Every row gives one point. Examples show where two turns around zero, p and q, send a point. Where does a point land after both, in the order given? Backwards means that the second turn is done in reverse. Each puzzle has new turns, and all numbers are rounded.

Turn p:
[-0.22 -0.16] => [-0.26  0.08]
[ 0.07 -0.10] => [-0.04 -0.12]
[-0.20  0.02] => [-0.10  0.17]
[ 0.06 -0.19] => [-0.12 -0.16]
[0.30 0.43] => [0.52 0.01]
Turn q:
[0.13 0.14] => [0.06 0.18]
[-0.10 -0.39] => [ 0.07 -0.40]
[-0.03  0.25] => [-0.13  0.22]
Where do these land?
p, then q backwards: [-0.09  0.40] => [0.37 0.17]
q, then p: [-0.04 -0.25] => [-0.16 -0.20]
p, then q backwards: [ 0.12 -0.15] => [-0.12 -0.15]

Turn p:
[ 0.04  0.06 -0.46 -0.18] => [-0.24  0.32 -0.27 -0.15]
[ 0.06  0.01 -0.26 -0.40] => [-0.24  0.16 -0.13 -0.36]
[-0.22 -0.22  0.27  0.37] => [ 0.12 -0.38  0.03  0.38]
[0.22 0.29 0.17 0.18] => [0.30 0.20 0.24 0.09]
[ 0.08 -0.22  0.22  0.12] => [ 0.22 -0.26 -0.02  0.03]
[-0.19  0.12 -0.14 -0.15] => [-0.29  0.10  0.04 -0.02]
[ 0.02 -0.03  0.19  0.06] => [ 0.12 -0.12  0.10  0.03]
Turn q:
[ 0.18 -0.09  0.36 -0.15] => [ 0.18 -0.31  0.23 -0.11]
[ 0.10  0.01 -0.45  0.20] => [ 0.06  0.24 -0.37  0.23]
[ 0.12 -0.05  0.18 -0.12] => [ 0.11 -0.19  0.09 -0.08]
[-0.02  0.21  0.32 -0.21] => [ 0.04 -0.08  0.24 -0.36]
[-0.11 -0.05 -0.23  0.53] => [-0.04  0.38 -0.01  0.45]
[ 0.08  0.00 -0.12 -0.06] => [ 0.04 -0.02 -0.15 -0.01]
[-0.34 -0.03 -0.06 -0.20] => [-0.38 -0.03 -0.03 -0.12]
Where do these land?
p, then q: [-0.33  0.08 -0.18  0.39] => [-0.03  0.42  0.14  0.32]
q, then p: [ 0.43 -0.09 -0.07 -0.40] => [ 0.05 -0.02 -0.50 -0.33]
q, then p: [ 0.05  0.16 -0.08 -0.03] => [-0.05  0.15  0.01 -0.11]
q, then p: [0.01 0.11 0.40 0.03] => [ 0.18 -0.21  0.25 -0.19]
p, then q: [-0.05  0.00  0.02 -0.24] => [-0.17 -0.12  0.03 -0.12]
q, then p: [-0.11 -0.24 -0.09  0.24] => [ 0.07 -0.01  0.00  0.36]

Turn p:
[-0.23 -0.08  0.15  0.08 -0.30 -0.23  0.09  0.26] => [-0.31 -0.11  0.14  0.20 -0.02 -0.18  0.24  0.23]
[ 0.14  0.27  0.19  0.08  0.10 -0.32  0.02  0.00] => [ 0.23  0.21  0.25 -0.03  0.07 -0.24  0.11  0.11]
[ 0.17 -0.04  0.00 -0.34  0.32  0.20 -0.19  0.05] => [ 0.23 -0.18 -0.17 -0.38  0.16  0.10 -0.17  0.01]
[-0.24 -0.07  0.13  0.32  0.27  0.31 -0.31 -0.05] => [-0.17 -0.07  0.32 -0.04  0.15  0.20 -0.48 -0.14]
[ 0.17  0.11 -0.03  0.22 -0.28 -0.16  0.10  0.14] => [ 0.10  0.05  0.04  0.37 -0.12 -0.12  0.12  0.17]
[-0.14  0.25 -0.25 -0.30 -0.30  0.10 -0.08  0.33] => [-0.16  0.06 -0.35 -0.01 -0.05  0.15  0.03  0.52]
[-0.43 -0.24 -0.28  0.32  0.26  0.13  0.24 -0.19] => [-0.41  0.17 -0.04  0.19  0.27  0.16 -0.11 -0.51]
[ 0.15 -0.24  0.03  0.21 -0.26 -0.28  0.32  0.05] => [ 0.01 -0.12  0.03  0.40 -0.10 -0.25  0.34 -0.13]
[ 0.18 -0.18  0.07 -0.13 -0.15  0.17  0.16 -0.07] => [ 0.10 -0.23 -0.09  0.00 -0.17  0.15  0.18 -0.11]
[-0.04  0.14  0.21 -0.32  0.18  0.08  0.07 -0.15] => [ 0.08  0.06  0.07 -0.41  0.04  0.15  0.15 -0.02]
[ 0.24  0.07 -0.23 -0.14  0.15  0.00 -0.42 -0.36] => [ 0.26  0.15 -0.20 -0.29 -0.22 -0.12 -0.41 -0.13]
Turn q:
[-0.10  0.16 -0.01 -0.11  0.15 -0.26  0.42 -0.31] => [-0.17  0.04  0.13 -0.24 -0.06 -0.36  0.15 -0.39]
[-0.11 -0.01  0.16  0.00  0.01  0.31  0.38 -0.08] => [-0.15 -0.02  0.06 -0.21  0.06  0.23  0.36 -0.16]
[ 0.13  0.09  0.28  0.05 -0.22 -0.04 -0.56  0.13] => [ 0.31  0.17 -0.01  0.10 -0.23  0.28 -0.41  0.22]
[-0.17  0.35 -0.14  0.13  0.44  0.14 -0.04  0.07] => [-0.31  0.28 -0.01  0.10  0.39  0.03 -0.17 -0.19]
[ 0.24 -0.31  0.02  0.00  0.21 -0.04  0.13 -0.05] => [ 0.17 -0.22  0.27  0.06  0.17 -0.11  0.15 -0.01]
[ 0.10 -0.09 -0.23 -0.22 -0.04 -0.01 -0.05 -0.19] => [ 0.18 -0.15 -0.21 -0.10  0.09 -0.20  0.00 -0.02]
[-0.29 -0.22  0.05 -0.18  0.16 -0.13  0.24 -0.15] => [-0.24 -0.28  0.17 -0.30  0.01 -0.16  0.04 -0.08]
[ 0.23 -0.05 -0.04  0.02 -0.47  0.07 -0.18  0.54] => [ 0.18  0.17 -0.18  0.25 -0.22  0.14  0.12  0.61]
[-0.02  0.07 -0.09  0.32 -0.23 -0.06 -0.35  0.05] => [ 0.03  0.02 -0.20  0.36 -0.21  0.13 -0.25  0.04]
Where do these land?
p, then q: [-0.10 -0.21  0.36 -0.13  0.25  0.06  0.02 -0.25] => [ 0.16 -0.19  0.12 -0.49  0.00  0.02  0.01 -0.11]
q, then p backwards: [ 0.34 -0.02 -0.19  0.11 -0.03  0.30  0.11  0.36] => [ 0.07  0.27 -0.09  0.04 -0.07 -0.06  0.42  0.36]
q, then p: [ 0.10  0.42 -0.32 -0.08 -0.37  0.14  0.30  0.18] => [ 0.00  0.53 -0.32  0.29  0.11  0.09  0.26  0.12]
p, then q backwards: [ 0.28 -0.15  0.32  0.33 -0.28 -0.10 -0.10 -0.10] => [ 0.19 -0.28  0.16  0.26 -0.07 -0.45  0.04 -0.08]
p, then q: [ 0.02 -0.22 -0.07 -0.17 -0.13  0.37  0.01 -0.13] => [ 0.07 -0.31 -0.33 -0.07  0.06  0.14  0.12  0.04]
p, then q: [-0.28 -0.23  0.05 -0.25  0.07 -0.34  0.15 -0.19] => [-0.24 -0.10  0.01 -0.37 -0.13 -0.35  0.03 -0.18]
p, then q: [ 0.05  0.08  0.29  0.08  0.17 -0.20 -0.22 -0.21] => [ 0.25  0.15  0.21 -0.24 -0.20 -0.04 -0.18  0.01]
q, then p: [-0.39  0.05 -0.06  0.20  0.28 -0.07 -0.15  0.30] => [-0.40  0.05  0.26 -0.08  0.20  0.02 -0.32  0.13]
q, then p: [ 0.10  0.23 -0.23  0.17 -0.09 -0.28  0.08 -0.21] => [-0.01  0.32  0.03  0.17 -0.26 -0.26  0.01 -0.12]
p, then q: [-0.10  0.05 -0.15 -0.26  0.12  0.11 -0.19  0.27] => [-0.10 -0.02 -0.09  0.00  0.33 -0.10 -0.13  0.29]

Turn p:
[ 0.03 -0.15  0.10  0.17  0.13  0.04 -0.41  0.26  0.13  0.21  0.05  0.16] => [ 0.00  0.02 -0.07 -0.13  0.12  0.05 -0.54 -0.05 -0.02  0.21 -0.12  0.09]
[ 0.02 -0.06 -0.25 -0.09 -0.07 -0.35  0.21 -0.32  0.14 -0.01  0.25 -0.17] => [ 0.05  0.02 -0.21  0.00  0.08 -0.14  0.25 -0.20  0.23 -0.23  0.39 -0.18]
[ 0.02  0.31 -0.45 -0.25 -0.27  0.14  0.04 -0.23  0.27 -0.15  0.45 -0.15] => [-0.06 -0.03 -0.10  0.09 -0.37  0.33  0.12 -0.21  0.29 -0.36  0.26 -0.46]
[ 0.31 -0.08  0.29  0.11  0.14 -0.06 -0.08  0.29 -0.62  0.24 -0.29  0.19] => [ 0.13  0.17  0.16 -0.38  0.01 -0.17 -0.01  0.22 -0.49  0.48 -0.10  0.31]
[ 0.17 -0.14 -0.24 -0.03 -0.08  0.23  0.40 -0.21  0.24 -0.04  0.02  0.03] => [ 0.14 -0.08 -0.16  0.26 -0.08  0.27  0.34 -0.22  0.20  0.03  0.10  0.10]
[-0.15 -0.28  0.34 -0.07  0.04  0.08 -0.27  0.05 -0.44  0.21 -0.34  0.27] => [-0.09 -0.12  0.36 -0.34  0.22 -0.15 -0.08 -0.08 -0.33  0.27 -0.33  0.28]
[ 0.09  0.10  0.02 -0.27  0.29  0.04  0.15 -0.18  0.13 -0.09  0.02 -0.30] => [ 0.00  0.30  0.07  0.11  0.23  0.21  0.25  0.11  0.15 -0.16  0.07 -0.14]
[-0.09  0.18  0.11 -0.07  0.00 -0.09  0.30 -0.07  0.11 -0.07  0.33  0.21] => [-0.20  0.02  0.02  0.04 -0.18  0.02  0.05  0.04  0.19 -0.25  0.30  0.25]
[-0.19 -0.01  0.29  0.22 -0.24  0.10 -0.20  0.34 -0.02  0.31 -0.10 -0.14] => [-0.33 -0.12  0.04  0.10 -0.01 -0.19 -0.32  0.10 -0.13  0.42 -0.16 -0.10]
[-0.17  0.19 -0.37  0.11  0.21  0.01  0.20 -0.20  0.01 -0.06 -0.01 -0.06] => [ 0.08  0.07 -0.15  0.28  0.01  0.07  0.14 -0.12 -0.22 -0.37  0.10 -0.05]
[ 0.05  0.19  0.22  0.21 -0.15 -0.07 -0.42  0.01  0.12 -0.03 -0.48  0.06] => [ 0.10  0.17  0.10  0.04 -0.13 -0.37 -0.26 -0.01  0.04  0.11 -0.55 -0.06]
[-0.03 -0.26  0.27  0.32 -0.08  0.19 -0.24  0.16 -0.14 -0.22  0.16 -0.08] => [ 0.19 -0.35  0.28  0.07  0.06 -0.03 -0.35  0.23  0.00  0.22  0.04 -0.03]
[-0.04  0.03 -0.34 -0.37  0.10 -0.24  0.32  0.10  0.08 -0.30 -0.05 -0.03] => [ 0.00 -0.04 -0.36 -0.14  0.05  0.12  0.41  0.20  0.09 -0.39  0.00 -0.02]
Turn q:
[ 0.23  0.29  0.19 -0.11  0.22 -0.27 -0.14  0.14  0.14 -0.31  0.00  0.13] => [ 0.12  0.31  0.37 -0.22  0.10 -0.17 -0.24  0.12 -0.03 -0.19  0.17  0.10]
[-0.27  0.01  0.18  0.18  0.23 -0.16 -0.12 -0.16  0.13  0.12  0.01 -0.16] => [-0.21  0.17  0.08  0.20 -0.04 -0.20 -0.15 -0.13  0.04  0.31  0.07 -0.09]
[ 0.22  0.11 -0.32 -0.03  0.08 -0.23  0.63 -0.03  0.19 -0.28  0.09 -0.03] => [ 0.23  0.32 -0.29  0.00  0.27 -0.13 -0.02 -0.30  0.01 -0.55 -0.16  0.05]
[ 0.06  0.31 -0.12 -0.10 -0.02 -0.18 -0.13 -0.06 -0.17  0.18 -0.15  0.15] => [ 0.14  0.20 -0.08 -0.18  0.06  0.02 -0.05  0.34  0.05  0.20 -0.14  0.05]
[ 0.06 -0.08  0.17  0.40 -0.34  0.69  0.02  0.20 -0.01 -0.26 -0.23 -0.13] => [-0.02 -0.26  0.15  0.44 -0.48  0.54  0.14  0.02  0.00 -0.31  0.14  0.15]
[ 0.03 -0.14 -0.42 -0.06 -0.51  0.00 -0.10 -0.19 -0.09 -0.15  0.25  0.09] => [-0.08 -0.34 -0.49 -0.32 -0.14  0.11 -0.17  0.01 -0.11 -0.15 -0.13  0.16]
[ 0.23  0.03  0.09  0.08 -0.20  0.00  0.04 -0.15  0.19  0.13 -0.21  0.17] => [ 0.13  0.02  0.05 -0.01 -0.10  0.03  0.07 -0.03  0.25  0.05 -0.12  0.38]
[-0.46  0.05  0.12 -0.11 -0.12 -0.09  0.20  0.66 -0.06  0.04  0.26  0.01] => [-0.47  0.17 -0.01 -0.13 -0.05 -0.13  0.51  0.18 -0.19 -0.25  0.16 -0.32]
[ 0.13 -0.18 -0.15  0.01  0.15 -0.05  0.31 -0.13  0.02  0.04 -0.22 -0.53] => [ 0.22 -0.02 -0.05  0.32  0.03 -0.07 -0.08 -0.29  0.19 -0.12 -0.36 -0.34]
[-0.39 -0.10  0.14 -0.15  0.11  0.46 -0.16  0.02 -0.01  0.02 -0.25 -0.12] => [-0.25 -0.11  0.25  0.14  0.00  0.48  0.08 -0.08  0.03  0.24  0.06 -0.26]
[-0.07 -0.01  0.18 -0.09  0.18  0.59 -0.03 -0.12  0.02  0.05 -0.24 -0.14] => [ 0.11 -0.09  0.24  0.23 -0.02  0.50  0.08 -0.19  0.11  0.21  0.14 -0.16]
[ 0.22 -0.01  0.20 -0.05  0.18 -0.18 -0.11 -0.13  0.16  0.10  0.55 -0.15] => [ 0.18 -0.05 -0.02 -0.19 -0.06 -0.48 -0.13 -0.25  0.03  0.10  0.37 -0.10]
[ 0.07 -0.16 -0.50  0.09 -0.03 -0.21 -0.18  0.00 -0.09  0.16  0.23  0.22] => [-0.06 -0.27 -0.43 -0.10  0.26 -0.23 -0.13  0.27  0.00  0.02 -0.01  0.12]
[-0.19  0.04  0.09  0.14  0.18 -0.12 -0.14 -0.03 -0.58  0.04 -0.03  0.25] => [ 0.01  0.04  0.03  0.11  0.10 -0.04  0.02  0.35 -0.51  0.34 -0.05  0.02]
[ 0.13 -0.16  0.16 -0.20 -0.10 -0.23 -0.10 -0.03  0.17  0.11 -0.06  0.24] => [-0.05 -0.09  0.20 -0.29  0.07 -0.19  0.07 -0.03  0.13  0.09 -0.12  0.24]
Where do these land?
p, then q backwards: [-0.29 -0.09 -0.14 -0.08  0.20 -0.11  0.11 -0.05 -0.36  0.07  0.06 -0.24] => [-0.14 -0.15 -0.02 -0.11  0.24  0.05  0.10  0.28 -0.19 -0.16  0.27  0.21]
q, then p: [-0.09  0.31 -0.06  0.12 -0.23 -0.21 -0.40  0.36 -0.22  0.22 -0.28  0.09] => [-0.44 -0.14 -0.37 -0.07 -0.18  0.02 -0.18  0.40 -0.09  0.21 -0.26  0.00]
q, then p: [-0.27  0.09 -0.09  0.02  0.27  0.14  0.07  0.04  0.18  0.15 -0.01  0.05] => [-0.13  0.14 -0.04  0.31  0.08  0.13 -0.15 -0.04 -0.10 -0.16  0.19  0.00]
p, then q backwards: [ 0.32 -0.23  0.26  0.36 -0.02 -0.45 -0.32  0.23  0.17 -0.17 -0.14  0.18] => [ 0.50  0.17 -0.22  0.03  0.04 -0.49 -0.28 -0.33  0.03  0.25  0.04  0.02]
q, then p backwards: [-0.27 -0.03 -0.02 -0.25 -0.14  0.05  0.06  0.09 -0.13  0.29  0.17  0.26] => [ 0.07 -0.17 -0.09 -0.35 -0.09 -0.11  0.24  0.19 -0.20  0.18 -0.10 -0.11]
q, then p backwards: [ 0.12  0.01  0.11 -0.34  0.27  0.03  0.10 -0.30  0.12  0.03  0.06 -0.36] => [ 0.23 -0.17 -0.14  0.04 -0.13  0.02 -0.42 -0.36  0.07  0.12  0.04 -0.11]
q, then p: [ 0.25  0.04 -0.22 -0.24  0.06  0.05  0.16  0.01  0.04 -0.28  0.04  0.01] => [ 0.32  0.10  0.16 -0.10  0.06  0.25  0.08  0.13  0.12 -0.15 -0.09 -0.07]
p, then q: [-0.15  0.29 -0.05  0.10  0.05 -0.11  0.08 -0.17 -0.28  0.19  0.08  0.18] => [ 0.00  0.13 -0.13 -0.21 -0.17 -0.03 -0.05  0.04 -0.45  0.08 -0.05  0.06]
p, then q backwards: [-0.01 -0.10  0.05 -0.11  0.20  0.50  0.05 -0.20 -0.13  0.08  0.19  0.01] => [-0.11 -0.04  0.23 -0.10  0.18  0.43 -0.01 -0.05  0.03 -0.22 -0.23  0.15]
q, then p: [ 0.10  0.05 -0.01 -0.03  0.10  0.12  0.15  0.00  0.09 -0.11  0.37 -0.37] => [ 0.25 -0.01  0.09  0.04 -0.02 -0.04  0.08 -0.04  0.19 -0.11  0.28 -0.38]
q, then p backwards: [-0.05 -0.03  0.23 -0.28 -0.26  0.31  0.51 -0.26  0.09 -0.35  0.25 -0.04] => [ 0.06  0.05 -0.59 -0.23  0.01  0.14 -0.02 -0.41 -0.15  0.23  0.03  0.39]
p, then q: [ 0.33 -0.23 -0.21  0.19 -0.26 -0.04 -0.20 -0.14  0.44 -0.13 -0.11 -0.08] => [ 0.21 -0.14 -0.11  0.09 -0.02 -0.12 -0.30 -0.13  0.59 -0.06 -0.13  0.15]
q, then p: [-0.13  0.06  0.02  0.28  0.08 -0.14  0.02  0.31 -0.31  0.50 -0.39  0.11] => [-0.22  0.08 -0.47  0.29 -0.07 -0.18 -0.06  0.32 -0.28  0.28 -0.04  0.27]
q, then p: [ 0.14 -0.15  0.14  0.26 -0.31 -0.15 -0.39  0.07  0.31 -0.50 -0.29  0.22] => [-0.09 -0.40  0.31 -0.27 -0.12 -0.17 -0.39  0.04  0.22 -0.13 -0.43  0.33]
